Every row gives one point. The window is the flat piece filled in between its corners: a triangle in 3 columns, a solid with four corners in 4, and so on. A path goes straight from each point to the next, and from the last back to the first. List the points from which the path goes on through the window.

Window (4 x 4):
[[-44  -1 -24 -39]
 [  9  51  17 -41]
 [ 61 -14  61  40]
 [-27   8 -78 -32]]
Path:
(1): [ 15  -2 -62 -72]
(2): [ 32  20   4 -32]
(3): [-18  55  23 -23]
(4): [19 69 37  1]
(5): [ -10    7  -25 -102]
(6): [ 52 -87  31   4]
(7): [38 50 52 34]
(8): [-15  37 -14   5]
(9): [  4 -13   4 -43]
(10): [ 80 -67 -24  23]
(11): [-33  47  63  19]
(12): [-44  29 -42 -32]
Through the window after points: 2, 4, 6, 8

Window:
[[ 54 -17  51  64  -3 -10]
 [-15 -26  16  35  15  63]
 [ 41  26  23  32  11  46]
 [ -4 104 -14   7  13 -53]
 [ -8   9 -46 -89 -37  -1]
 [-19 -10 -22  53 -36 103]]
Path:
(1): [-29 -70  91   3 -10 102]
(2): [ 18 -11  68  29 -34 -14]
(3): [62  1 12 67 24 18]
(4): [ 45 -77 -18  43  19  28]
(5): [-4 19 27  7 -9 63]
(6): [ 14  31  30 -29 -27  23]
(7): [ 21  -4 -55  57  32 -12]
(8): [ 29  35 -39  57  22   3]
Through the window after points: 2, 6, 8

Window, 8 rows:
[[  52   33  -60   41  -39   75  -14   28]
 [  56  -41   -5  -39   48   21  -19  -55]
 [ -42   -7    5  -39   31   55    5  -57]
 [  44   70  -59   35   -2    7   30   24]
 [  17    7   28   11   -5    6  -32  -21]
 [ 102   96  -17    8  -39   59   17   24]
 [  84   24   25   93   11   51   83   -7]
 [ -21 -103   33 -104   22    5   -4  -25]]
Path:
(1): [15 43 14 16 44 86  7  1]
(2): [ 23  16 -22  14  40  41   5   7]
(3): [ 63 -12   1 -31 -40  46  37 -22]
(4): [ 58  18 -16  54 -10  19  42 -38]
(5): [ 43 -10  32  -8  35  75   4  23]
(6): [ 55  12  14   6  36  12 -39   5]
(7): [ 42 -20 -45 -42 -17  78  81 -55]
(8): [ 35  26 -31  13 -22  32  11 -29]
Through the window after points: 4

Window (9 x 9):
[[ -16   11   12   61  -25  -39  -46   -4  -50]
 [ -82  -21  -70   -1    4  -58   68   23   48]
 [  -8   48  -20   36  -49  -63    5  -17  -67]
 [  31   12   83  -26  -29  -43  -16   12  121]
 [ -52    6   -1  -40   18    6  -10  -26   33]
 [  36   13   25   86  -32   12   16 -107   22]
 [   7  -67  -31   -7  -47   12  -14    3  -38]
 [  19   72   25    8   21   -8  -41   32    4]
 [  39  -21   15  -36   23  -18  -51  -28   63]]
Path:
(1): [-11 -54  71  18  31   8  28  -2  24]
(2): [ 14  30  -5  11 -30 -18 -38 -29  34]
(3): [-18  13 -68  32 -79  -5 -58 -85   3]
(4): [  5   6  57  24   6 -36  53  36  -5]
(5): [-12  -2 -13   5  40 -22  36   9  16]
(6): [-39  34   1  24 -62 -42 -18 -51  51]
(7): [-27  14 -20   9 -28  -7  -5 -54  57]
(8): [  4   2  47 -28  35 -18 -16  15 -31]
(9): [-39   6   8  23  34 -45  21 -25 -46]
(10): [-14  -9 -51 -16 -52  13 -30  -7  24]
(11): [  0   8 -24  10 -16 -12 -32 -14  26]
(12): [-10 -62  32  13 -37 -50  41 -44 -19]
Through the window after points: 7

Window, 12 rows:
[[  17  -34  -31   11   43   22  -37 -120  -30  -23   11  -51]
 [ 112  -17   30  -24   18   20  -80  -34 -101   49   42    2]
 [ -33   -9  -16  -28  -60  -29   27    8  -55    7   -1   -3]
 [   9   -7   -5  -15   74   22  -49   69  -22  -87   19   37]
 [ -24  -11    0  -23   64   52  -37   87   39   12    0  -80]
 [ -57  -36   62    7  -21    8   11  -89    4   36   51  -51]
 [ -16  -52   49  -11   25   79   21   -6   17  -14  -30  -40]
 [ -27  -43  -59   50  -24   13    7    8   57   74  -36   23]
 [  87   59   34  -65  -21   52  -28   65   84  -29   23   29]
 [ -22  -52    3   67  -58   77  -63   -8   23   29   31  -66]
 [ -80   35  -44  -23   48   31   88  -39  -58   35  -16   24]
 [   5  -27   18  -55   40   55 -115  -20  -50   10    5   -5]]
Path:
(1): [ 20 -38 -16 -17  25  34 -23 -18  -8  -3  29  -6]
(2): [  22 -121  -26  -17   -3   44   35   -5  -52    7   41    9]
(3): [-24  30  44   1  13  34 -33 -32  18 -10 -23 -26]
(4): [ 11 -15  13  16  27   2 -56 -31 -15  -4 -13 -32]
(5): [  7 -41 -41 -55  30  81 -32 -81 -43   1  44 -17]
(6): [  4 -29  12 -35 -25  87  11 -35  28 -14 113  15]
(7): [ -1   1   5  -3   6  16 -22  -7 -11  11 -22  -9]
(8): [-39   7  46  18   8  39  -4 -37  17 -19 -23 -23]
(9): [-13 -45 -24 -14 -13  32 -15   7  11  33  35 -19]
(10): [-27 -55   7 -42   2  72 -20  45  -4  12  41 -43]
(11): [ 31  50   2  34  23  -4 -62 -10  23   7 -39 -19]
(12): [ -1  12  58  22 -15  34 -52 -10 -60  -2 -15  -6]
Through the window after points: 4, 10

Window, 14 rows:
[[ -39   49  -36  -58  -56  -34   36    2   -2  -85  -15   14  -26  -43]
 [ -26  -12  -60   51   53   -6  -38  -48  -20   14  -22  -19   19  -21]
 [ -17   23   10  -41   10  -60  -49   25   -1 -107    0   -9   10  -21]
 [  35  -26  -64   17  -13   -3  -86  -34   -7   53   38    3    0   33]
 [ -36  -53  -10   34  -11  -17    4   21   -3   15  -35  -21   -1   17]
 [  18    9  -79   72    6  -22  -28   27   -2   32   -5   -5   60   20]
 [  19   16   45   30   36   14  103  -12  -25   -1  -20   34   -4   17]
 [ -42   42   20  -33   46   56   87   -1   13  -21  -50   47    4   78]
 [ -60   60   85   -9  -14   80  108  -19   25  -48   -5   20   30   22]
 [ -22   20   -2  -58  -36  -93    2  -40   21  -59  -36   -1   46  -17]
 [ -38   97   71    1    2   27   62   -3   -8    3  -62    4  -19   35]
 [ -36    6  -33  -22    5  -20  -17    2  -67   34   31   -2   42   17]
 [  10  -21  -17   39    3   38  -32   -1  -47   31  -57   46   46    1]
 [  14  -13  -56  -36   29  -12  -70   23   19   69   19   -7   32  -46]]
Path:
(1): [ -3 -45 -76 -36   2  35  20  63 -30 -19   5 -84 -21 -44]
(2): [ -1  11 -15 -20   4  -6  10 -18 -15 -15 -23 -28  23   4]
(3): [-54  40  -9  11 -20 -55 -17  54  41 -35  37  76 -40 -19]
(4): [-18   5 -46  31   5 -10 -50  -4  43  28  34  52  25  21]
(5): [  5   3  -9 -52  31   7   5  11 -29  26 -29 -37  22 -39]
(6): [ 19   8  -9 -40 -34 -25  10 -21  -9 -21 -61 -19  17  13]
(7): [-44  26   3  18  24  -4  17  14  -8 -20   3  31  32 -12]
(8): [-69  40 -20  10  42 -46  -2  -6 -12   7  -1  67  71   9]
(9): [ 83 -38 -57  41 -42  36 -31  14  -7   7 -26 -92 -22   9]
(10): [-12  32  -4 -31   9  12  51  10 -14 -30 -43 -20  11  27]
(11): [-57  30  38  30  42  46  -3 -29  28  62  -5 121  10  43]
(12): [-20  70  24   5  -9 -51 -16 -63  12   6 -13  95  35  33]
Through the window after points: 4, 8, 10, 12

Window (14 x 14):
[[  20   14    3   35   24   36  -64   26   10  -44  -68  -23   32   23]
 [  41   -5   58  -24  -52   19  -82  -46   83   49   26  -23   29  -20]
 [  40  -49   -7   73   38   55   25   52  -35   28   25  -27   62   23]
 [   1   52   -2    5    6   56    0  -42  -21  -69  -21   38  -41   75]
 [ -36  -56  -83  -32   -3  -45   25    5    7   32   -1  -50   37  -42]
 [  -6  -37   10    9   60  -66   56  -78  -26  -42  -53   37  -57   47]
 [ -16    0   40  -28   -3  -45   74  -73  -41 -119  -48  -33  -56   51]
 [  20    8   20  -33  -21  -43  -73   43  121   48   72  -19   56   -2]
 [  -2   58   36   -6   35   32  -70  -26  -41  -13  -13  -30   45   60]
 [  69  -72   -9  -71   13  -40  -25  -45   68  -12   74  -12   34  -34]
 [  49   53    4    9   53   64  -30   23    0   22  -21  -74   -6   26]
 [  41  -45  -47  -46   -7  -69   77  -41   35    7  -22   -7   60   18]
 [  32   70   51  -39    1   46  -45   45  -51  -12  -41   15    0    9]
 [  -6   44   21   21   61   52   29    1   -6  -24  -23    1   44  -15]]
Path:
(1): [-27 -30 -21 -44  52  29  -5  20  77 -18  34 -23  20  62]
(2): [ -2 -72  39 -66  45  38 -29  -7  36 -26  20  -7  24  66]
(3): [ 35  75  -8  27 -16 -24 -26 -12  17  11  -1 -15  27 -24]
(4): [ 30  15  17  48  -4  11 -65 -53 -63  -1   5 -29  48  -6]
(5): [  0  13  12 -35  44  23   6  19  18 -18 -12 -17  18  60]
(6): [-60   7  -9 -74  21 100 -21  30  47  18 -12  -9  -2  64]
(7): [ 66  12  11  53  22 -61  18 -25 -49 -66 -35 -23  25  -2]
(8): [ 45  70  -8  16  24 -31  -4 -50 -23   5  -3  -4  -8  16]
(9): [ -9 -15  18 -38   5  12   0 -21  15 -59 -23 -14   2  27]
(10): [-14 -42  72 -63   5  46 -21  26  67   3 -54 -41  46  50]
(11): [ 39  43 -43  30  26 -76  27 -81 -59 -29  46  28 -47  -9]
(12): [ 41  11  12  13  14 -14 -16 -24 -16   2 -30  -2  10   0]
Through the window after points: 2, 4

Window:
[[-38 -10  56 -29 -38   6  17  64 -20 -23  34 -14 -39 -17]
 [-37 -21  53   7  27  -7  13 -30  17  26 -43  -9 -80 -12]
 [-24  52  17   1  13  15  46 -22 -21 -28 -32 -32 -13 -11]
 [-43 -74  74 -16 -73  17 -27   6   0 -59  19  -9 -39 -34]
 [-41  74 -37  50 -18  -3  29  -3  26  42 -48   9 -50 -35]
 [ -5 -17  11 -22 -25  23  13  11   4 -54   9 -36 -49  24]
 [ 26 -12  46  42  23   9  -9  14  -8 -27 -67 -33 -11  37]
 [-12 -69 -26 -86 -14  -2   3 -66  -3  58 -10 -66  54  86]
 [112 -13   4  17 -18  57 -41 -13  60  -8 -34 -59  14 -73]
 [  4   9  -4  31  -5   4  19 -25 -56  45 -38  16 -82 -29]
 [  5  36 -18  51  22  63  21  24 -21  12  32  10  11  41]
 [ 80  18  99  70  -7 -35  24 -38  26   1  14 -72 -14  10]
 [ 29 -31 -16   9  -1 -11  32   1 -23 -15  12  21 -26 -51]
 [-11  61  25 -11  16 -23 -27 -16   3 -46 -26 -24 -40 -20]]
Path:
(1): [  -7  -33   -2   30   -3  -17    2  -20  -21   32  -44 -110    1  -51]
(2): [-26  19  31   4 -41  22   8   4  13 -22   3  55 -65  -3]
(3): [ 37   3  33 -20 -20  10  24 -11  -2  16 -46  14 -44  25]
(4): [ 14   5   5  91  10  -3 -15 -32  -8   8  25 -83 -16 -77]
(5): [-12 -22  11   4   6 -17  -4 -11   0   1 -12 -56 -46 -27]
(6): [ 33  20  52   0 -30  36  36 -30  -2  -3 -61  45   5  40]
(7): [ 28 -31  72 -30 -22  39  -7 -31  -1 -24 -25  28   0 -19]
(8): [-28  12 -11  47 -20 -20  -4  31   8 -23  20 -82 -59 -13]
(9): [ -2  -4 -13  13  49  14  -3 -13  26 -23 -45 -86 -73 -36]
(10): [ 31  54 121  12 -86 -45   3 -17 -26 -20  46  51  38  36]
(11): [ -2  34  26   9 -21  52  19  15  -3  18 -10  38 -20  35]
(12): [-14 -16  -4  54  -1 -58   1 -33  11 -16 -11 -90 -49 -83]
(13): [-41 -29   6  -4  23  -4  -7 -24 -31  11  -6 -63  -1  14]
(14): [ 60  34  56   7 -55  25  21  -3  39  -8 -25  13 -53 -11]
(15): [ 15  -7  16  -5 -18  -1 -14  -4   8   1 -26  25 -42  10]
(16): [   8  -16    5   52   17   33   47  -17  -33   29   12 -106   -7  -53]
Through the window after points: 1, 3, 7, 9, 11
